Every row gives one point. Each copy is the shape, with its points in the same order, stretched, turned, moved and blurred by noise. Is it also mirrored, or only turned?

Shape (9 x 3):
[[ 18  98 -28]
 [ 30  41 -19]
 [-19  44   9]
 [ 64  30 -12]
 [-29 -16 -28]
 [-45 -50  11]
 [ 32  24  49]
 [-30  15  -6]
 [ 12  -4  45]]
Copy 1 (9 x 3):
[[ 94  18  14]
 [ 36  -8   6]
 [ 30  41  20]
 [ 25 -28 -23]
 [-10   0  52]
 [-60  23  34]
 [-14  24 -34]
 [  9  29  36]
 [-35  23 -16]]
Copy 1 is: mirrored
Copy 2 (9 x 3):
[[ 71  72  26]
 [ 53  21   1]
 [  6  38  -2]
 [ 72   8 -23]
 [-34 -30   5]
 [-76 -39 -19]
 [ 30  47 -55]
 [-19  16   2]
 [ -2  14 -51]]
Copy 2 is: mirrored
Copy 3 (9 x 3):
[[ -1 107  80]
 [  9  76  20]
 [-18  24  43]
 [ -1  95  -9]
 [ 49 -14   1]
 [ 18 -67 -29]
 [-60  44  -8]
 [ 12  -3  25]
 [-45   5 -23]]
Copy 3 is: mirrored
Copy 4 (9 x 3):
[[ 56  99 -47]
 [ 29  63  -2]
 [ 40  23 -44]
 [ 27  62  42]
 [-34  14 -43]
 [-29 -42 -28]
 [ 61  -1  35]
 [  4  13 -49]
 [ 37 -24  25]]
Copy 4 is: mirrored

Shape (10 x 4):
[[-27 -48 -78 -56]
 [ -1  68  10  33]
 [-59  51  -5 -45]
 [-22 -52 -17  -9]
 [ 15  -7  -6 -12]
 [ 12  20   7 -74]
 [ 16  25  11  36]
 [-22 -54   1  41]
 [ 43 -14  32  40]
 [-16 -27 -11 -56]]
Copy 1 (10 x 4):
[[-109  -43   55   -8]
 [  75   39   13    6]
 [ -10   44   17   48]
 [ -46  -68   28   13]
 [ -11  -20  -16  -13]
 [ -43   19  -66   -4]
 [  47   -8  -13  -10]
 [  -2  -75   28   16]
 [  41  -40  -38  -16]
 [ -62  -31   -7   15]]
Copy 1 is: mirrored
Copy 2 (10 x 4):
[[-49 -15 -31 -79]
 [ -1 -44  26  46]
 [-73 -16 -15   9]
 [ 10  19 -51 -32]
 [ -7  15  13 -14]
 [-46  32  41 -18]
 [ 26  -2   5  32]
 [ 52  22 -65  -9]
 [ 65  36   9  26]
 [-28  31 -14 -34]]
Copy 2 is: mirrored
Copy 3 (10 x 4):
[[-93 -39  19  97]
 [ 23  38   9 -66]
 [-66  52 -30 -18]
 [-38 -49 -18  62]
 [-25 -45  -1   3]
 [-85 -40 -11 -18]
 [ 21  -3   0 -38]
 [ 15 -30 -34  59]
 [ 37 -45 -13 -20]
 [-82 -51 -35  46]]
Copy 3 is: mirrored

Shape (12 x 6):
[[  34    5   46   25   -9   23]
 [  12   30  -49   15   -9   -6]
 [  38   53   36  -25   14  -26]
 [   1  -17   46  -53  -65  -35]
 [  23  -68  -19   46  -28  -36]
 [ -72  -22  -36   19   -7   64]
 [ -44   70   24  -10  -18   -2]
 [ -15   28   19    4  -19   14]
 [  53   19   -8   29  -24   14]
 [-101    9   22  -22  -19   47]
 [   9   15    2   61  -22   29]
 [  24   -3   43   18   36  -33]]
Copy 1 (12 x 6):
[[ -24  -32   14  -20   10   44]
 [  52   55  -52   16  -21   23]
 [ -19   61   24  -25  -25   31]
 [  40  -22   11 -121    8  -51]
 [  57  -18  -41    1  104  -40]
 [  25  -55  -36   26  -56  -40]
 [  38   23   44  -32  -99   17]
 [  16   -9   14  -26  -40   15]
 [  17    9  -45   -9   10   70]
 [  21  -60   35  -41 -104  -56]
 [  25  -29  -10    8   -6   60]
 [ -29   23   46   20   42  -13]]
Copy 1 is: only turned
Copy 2 (12 x 6):
[[  4  26  35 -22 -17  23]
 [-29  -2  10  59  16 -20]
 [-22  12  22 -18 -26 -68]
 [ -9  52 -41 -48  27 -30]
 [ 51  37  12  36  32  26]
 [-29 -74 -23  19  53  89]
 [-56 -26  22 -26  46 -23]
 [-29  -8  12 -14  18   0]
 [-10  40  24  24 -11   8]
 [-48 -69 -31 -41  55  59]
 [-14  11  55  16  22  39]
 [ 35  -1  41 -19 -12 -25]]
Copy 2 is: mirrored

Shape (13 x 8):
[[ 24  14  -6 -23 -26   0  22  -4]
 [-10   2   4   8 -14  21  16  13]
 [ 23  35  -4   8 -11  24  21   6]
 [ 24  36  12 -47  44   3   6  -1]
 [-18 -21 -59  -7  -2   6   0  -1]
 [-79  41   0  10 -18  17 -49  -7]
 [-44  44 -29 -11 -17  10  20   8]
 [ 12  22 -29  15   0  23  14  -3]
 [ 20  36  -7  -4 -11 -73   6 121]
 [ 22   9 -19   3 106 -70  -7  -7]
 [ 24  47   9 -11 -28  -1   7  -8]
 [-91 -67  11   8  22  19  23   7]
 [ 28   6   7 -36  37  27   4  -1]]
Copy 1 (13 x 8):
[[ 26  -9  32 -16 -28  13  30   3]
 [-15  -2   3   5 -11  12  -7  27]
 [ 24   3  33   9 -30   8  21  47]
 [ 47  61  61 -13  -4   8  37 -17]
 [-33 -15  -8  40 -23 -28  22 -28]
 [-13  41 -39   4 -13 -52 -55  17]
 [-17  13  27  -3 -45 -27 -11  19]
 [ 11 -13  21  42 -29 -15  19  20]
 [-51 -68  79 -73  58 -73  64  34]
 [ 55  -3  72   5  64 -63  32 -99]
 [ 49  -9  26 -24 -33   8  10  30]
 [-84  17 -11  42  37  36 -58 -40]
 [ 37  48  37  20   6  30  45  -8]]
Copy 1 is: only turned
Copy 2 (13 x 8):
[[   0   31  -34   -4   -1   51   22   -3]
 [ -10    3  -32   23  -17   28    4  -25]
 [   8    5  -36    5   12   47   -6  -42]
 [ -31  -16  -19  -42   37   34   28    1]
 [  19   -1  -62  -20  -28   -5   -2    5]
 [ -26  -17  -38   30   26  -32   46  -67]
 [ -31   -2  -71   -5   -7   24   29  -57]
 [  24    0  -47  -10   -7   26  -10  -32]
 [-102   92  -31    9  -26   52  -45    0]
 [ -13  -16   32 -104  -33  -24  -18   32]
 [  -5   35  -27   -6   22   51   28  -27]
 [ -36  -69   -8   39  -80  -35   14   -1]
 [  -5  -31  -26  -21   27   23   14   19]]
Copy 2 is: mirrored
Copy 3 (13 x 8):
[[ 27 -14 -11 -31   4  -7  -7 -19]
 [  8   0 -16  -8   1   7 -28  -2]
 [ 28  -8 -24 -36  -2  21 -14 -13]
 [ 47  15 -15  -5  19  20  46 -28]
 [ 48  19 -15  47  19 -32 -43   3]
 [-28  48  28  18 -51  -4 -39 -39]
 [ 28  29 -35  16 -32   1 -35 -45]
 [ 39  10 -17  -7  10  12 -34  -7]
 [ 52 -28 -42 -34 -71 -37  72  35]
 [ 87  -8  14  69   1  20  68  -2]
 [ 23 -18  -2 -43 -23   6   2 -33]
 [-23  17 -30  93  37  -2 -42   1]
 [ 29   9 -17  -6  39  14  28  -4]]
Copy 3 is: only turned

Shape (13 x 9):
[[-38 -12 -13  32 -31  10 -15  12 -39]
 [-58  57  38 -50 -17  -1 -27  -3  11]
 [-11 -40 -46  14  35 -33  -6  23   8]
 [-53  53 -17 -38 -60  -5  27   1 -22]
 [  4  15  50 -22  -1 -88   1 -32  22]
 [ 28 -29 -23   9  62  -8  14  14 -18]
 [ 38  -8   0   4 -31  26  -4  39 -16]
 [ 20 -30 -39  27  35  15 -12  37 -31]
 [ 22  -6 -44   8 -30  39 -14 -24 -26]
 [ 11 -27  -4   4  27  13 -14  -8 -25]
 [-68  72 -22 -23 -34  -9 -35  12  41]
 [ 12  -6 -34  73  32  10  30   8 -11]
 [-29 -64 -35  43  39   1  48   9  41]]
Copy 1 (13 x 9):
[[-28   1  35  -8   7 -34 -20 -37  15]
 [ 78  17 -63  46  29 -24   5 -16   6]
 [ -5  18  27 -53 -15   3 -75  28  52]
 [-13 -13 -34  77  53   0 -12 -46  45]
 [ 41  95 -42 -11  25  26  15 -11  15]
 [-11  20  41 -24 -44  15 -61  35   1]
 [-33  -8  24  13  -7 -38  -3  30  -7]
 [-24  -4  70 -24 -38 -20 -67  33   8]
 [-15 -31  54  29 -22  15   5  10  21]
 [  9  14  40 -12 -43   0 -12  10  -2]
 [ 66 -10 -49  33  75  -9 -44  10  50]
 [-50  13  55 -39  13  32 -63   6 -14]
 [-45   5  -2 -86   1  40 -60  13  22]]
Copy 1 is: mirrored
Copy 2 (13 x 9):
[[-18  34   8 -39   3 -35  -2  34  12]
 [-36  -6  30  44   3  13  88 -34  62]
 [-29 -11  37  12  49  -9 -78  32 -38]
 [-63  30   7  15 -23 -45 119  27  -1]
 [ -7  12   1  18  83  58  84 -42   6]
 [  4  13  -8   8  29  -1 -73   8 -79]
 [ -5 -10 -13 -61 -10  11   8  25 -22]
 [-18  -6  -2 -20  13 -16 -92  44 -51]
 [ -8 -19 -48 -29 -20 -36 -13  60 -18]
 [ -4   2 -29 -16   8  16 -41  26 -31]
 [-50 -31  64  55   8 -45  71 -22  63]
 [ 43  31   1 -16  28 -66 -61  19 -63]
 [ 47  39  55  16  57 -11 -80  65 -44]]
Copy 2 is: mirrored
Copy 3 (13 x 9):
[[ -30   10   -5  -13   10  -31    4   58  -10]
 [ -10   26    4   -9  -80   -4   -3   -2   81]
 [  14  -32  -28   36   -3   15    3    3  -73]
 [ -17   40  -40  -60  -14  -18  -21   82   74]
 [ -40  -18  -50  -21  -75   66   79  -37   24]
 [  -3  -36  -28   31   34   23   -4  -42  -66]
 [   2    9   30   -3   40   23   32   39    0]
 [  12  -18   -3   32   42  -18  -11    1  -62]
 [ -11  -21   59  -43   46  -17  -22   37   -6]
 [ -29  -24   22    2    9    4   -4  -27  -37]
 [  62   23   -2  -22  -78  -27  -17   37   58]
 [  12   16  -27  -37   63   -7    5  -18  -77]
 [   2   37  -18  -14   33   28  -44   10 -104]]
Copy 3 is: only turned
Copy 4 (13 x 9):
[[  -6   22  -69   12   19   45  -17   70   17]
 [ -37  -60   13  -94   51   14    6   35  -29]
 [  40   35  -22   28    0  -71  -33   56   38]
 [ -16  -64  -96  -45   37   24  -29   47  -56]
 [  44  -22    9  -90   -6  -36   73  -18   15]
 [  15   14   -8   75   -5  -52    7   -5   33]
 [  -2   25  -27   30   19   41  -34  -28    9]
 [  -2   31  -27   82    7  -24  -31   21   53]
 [   1  -19  -21   29  -38   53  -45   38   17]
 [  17    7    9   48   -9    9   10   24   23]
 [ -55  -36  -18 -121   14  -19  -70   83  -21]
 [ -24   83  -51   54  -67  -42    7   25   13]
 [  48   87  -18   59  -45  -78   -9   77  -52]]
Copy 4 is: mirrored
